Each row is a point. Any point is a mix of the corners, with weights that add up to 1. It lies inside the corners' shape when no weight is negative. Say inside or outside, and name the corners with a negative weight.
In the rows, zero is written as 128.

Corners:
(1): [162 138]
(2): [156 175]
(3): [101  59]
Points:
[158 145] => inside
[113  76] => inside
[123  92] => inside
[168 165] => outside (3)

Corners:
(1): [144  83 228 162 101 166  81  24]
(2): [ 98 145 159 114  76  88  98 172]
(3): [ 87 164  94 123 101 228  97 144]
(4): [141 140 116 109 183 106 207 120]
(5): [ 98 118 159  71  57 119 135 177]
(6): [103  72 102 184 166 107 186 156]
(7): [122 134  70 102 166 101 157  80]
(8): [165  89 173 124  95  74 139  85]
(9): [124 104 156 192 161 150  58 127]
Points:
[125 120 148 116 110 121 137 105] => outside (9)
[122 113 126 125 130 126 135 114] => outside (2)
[132 121 172 118 102 116 127 117] => outside (6, 7)
[134  92 164 129  85 101 141 120] => outside (4, 7, 9)

Corners:
(1): [169 145 138 138  90  69 138 123 102 148 142 115]
(2): [131 102  91 114 206 109 112 162 136  89 115 130]
(3): [166 142 175  99  78 120 190 102  37 110 127  98]
(4): [149 115  60 173 187 195  23 159 122  98 142 139]
(5): [155 127  70  89  90  75 118  98  82 179 136 128]
(6): [ 96 140  57 152 137 148  19 134 117  77 154 176]
(7): [125 136 187  93  97 120 152 176 102 174 112 167]
(8): [125  70 119 173 191 123 141 134 142 135 105 201]
(9): [101  94 208 117  79  61 118 185  90 168  67 159]
(10): [124 122  99 167 186 146  46 145 249 102  72 156]
(11): [150 112 192 123  95 134 242 144 118 139 163  20]
(12): [171  93 150  89  83 108 178 104 104 123 170 133]
(13): [156 124 138 128  47 110 226 172  96 123 132  87]
Points:
[129 117 112 141 126 126 118 143 116 117 130 150] => inside
[144 125 141 125 111 110 143 147 119 136 125 128] => inside
[122 108 135 127 138 104 124 142 138 137 125 147] => outside (3, 4, 13)
[122 116 125 129 143 122  94 146 127 133 104 140] => outside (1, 12, 13)
[131 121 127 118 136 115 102 144 118 136 115 161] => outside (11, 13)
[137 116 122 133 146 128 102 145 128 122 123 137] => outside (13)

Corners:
(1): [184 144 131 153 106  99 249  87 210 154 225 137 152 119 183  72  93  62
 141  73]
(2): [199 155  52 140 157 144 150 162 163 147 136 202 120 100 149 155 176   8
 114  36]
(3): [137 126 157 129 121  34 134  83 105 146 150  40  98 135 132  43  54 189
 163 174]
(4): [159 165 108 114 181  97 153 221 195 106 175  87 122  98 168 135 101 128
  77  90]
(5): [101 101  88 147 130 160  71 201 118 158 109 100 127 105  92  25  87 144
  80 154]
(6): [137 168 150 153 129 125 105 118 104 147 142 158 165  89 169  98 162 175
 100 104]
(7): [159 151  76 119 134 113 166 132 160  77 218 131  88 150 163  83 154 170
 127 112]
(8): [154  73  70  99 110 111 121 157 151 132 160 112 143 128 115 115 163  77
 112  69]
(9): [108 121  47 152 143 125 150  79 102 166 128 143 167 150 166 129 210 122
  92 111]
(10): [149 124  92 118 143  99 155  86 205  87 134 104 127  75 140 137  83 133
 119 134]
(11): [ 81  76 110 106 193 117  60 168 126 180  69 133 116  60 119 115 131  75
  62 112]
(12): [149 182 152  96  93 122 102  87 129 111 164 170 118 160 198 119 107 167
 163 167]
(13): [174 223 179 112  72 141  63  65 128 139 124 119 107 139 114  65 115 113
 196 194]
(14): [116 133 138 137 187  85  68 127 127 134 152 100  37 130  68 132 113 127
 117 130]
(15): [ 96 105 138 110 154 182 104 210 127 128 102  82 132  67 132 147 109 135
 100 101]
(16): [108 164 174 115 117  84  71 181 148 108  95  97 120 116 105 131 105 172
 164 159]
(17): [120 115 204  85 102 147  97 188  97  90 117 139 106 110  88 166 107 156
  53 184]
(18): [145 129 195 150 127  81 130  90 124 154  95 153 229 133 115  95 121 107
 187 127]
(19): [131  73 123 112 148 159 125 120  86 214 140 110 134 147  99 103 166 163
  94 191]
(20): [112 142 115 108 118 135 116  75 105 181 106 119 142 141  56 111  84 128
 159 138]
(21): [ 78 193 108 155 172 158 101 117  93 132 134 177 139  23 115 165 147 140
 135 159]
Points:
[ 96  88  92 136 171 125  93 176 113 158  98 106 130  87 103 116 136 119
  76 134] => outside (1, 6, 7, 12, 13, 20)
[122 129 132 128 137 119 110 143 130 140 129 108 131 111 114 101 119 140
 119 137] => outside (2, 12)
[135 157 122 128 133 126 100 137 150 133 124 138 138  97 142 118 132 102
 132 115] => outside (3, 7, 17, 19, 20)
[138 126 111 116 139 112 121 151 145 134 143 115 128 112 131 115 126 117
 112 111] => inside
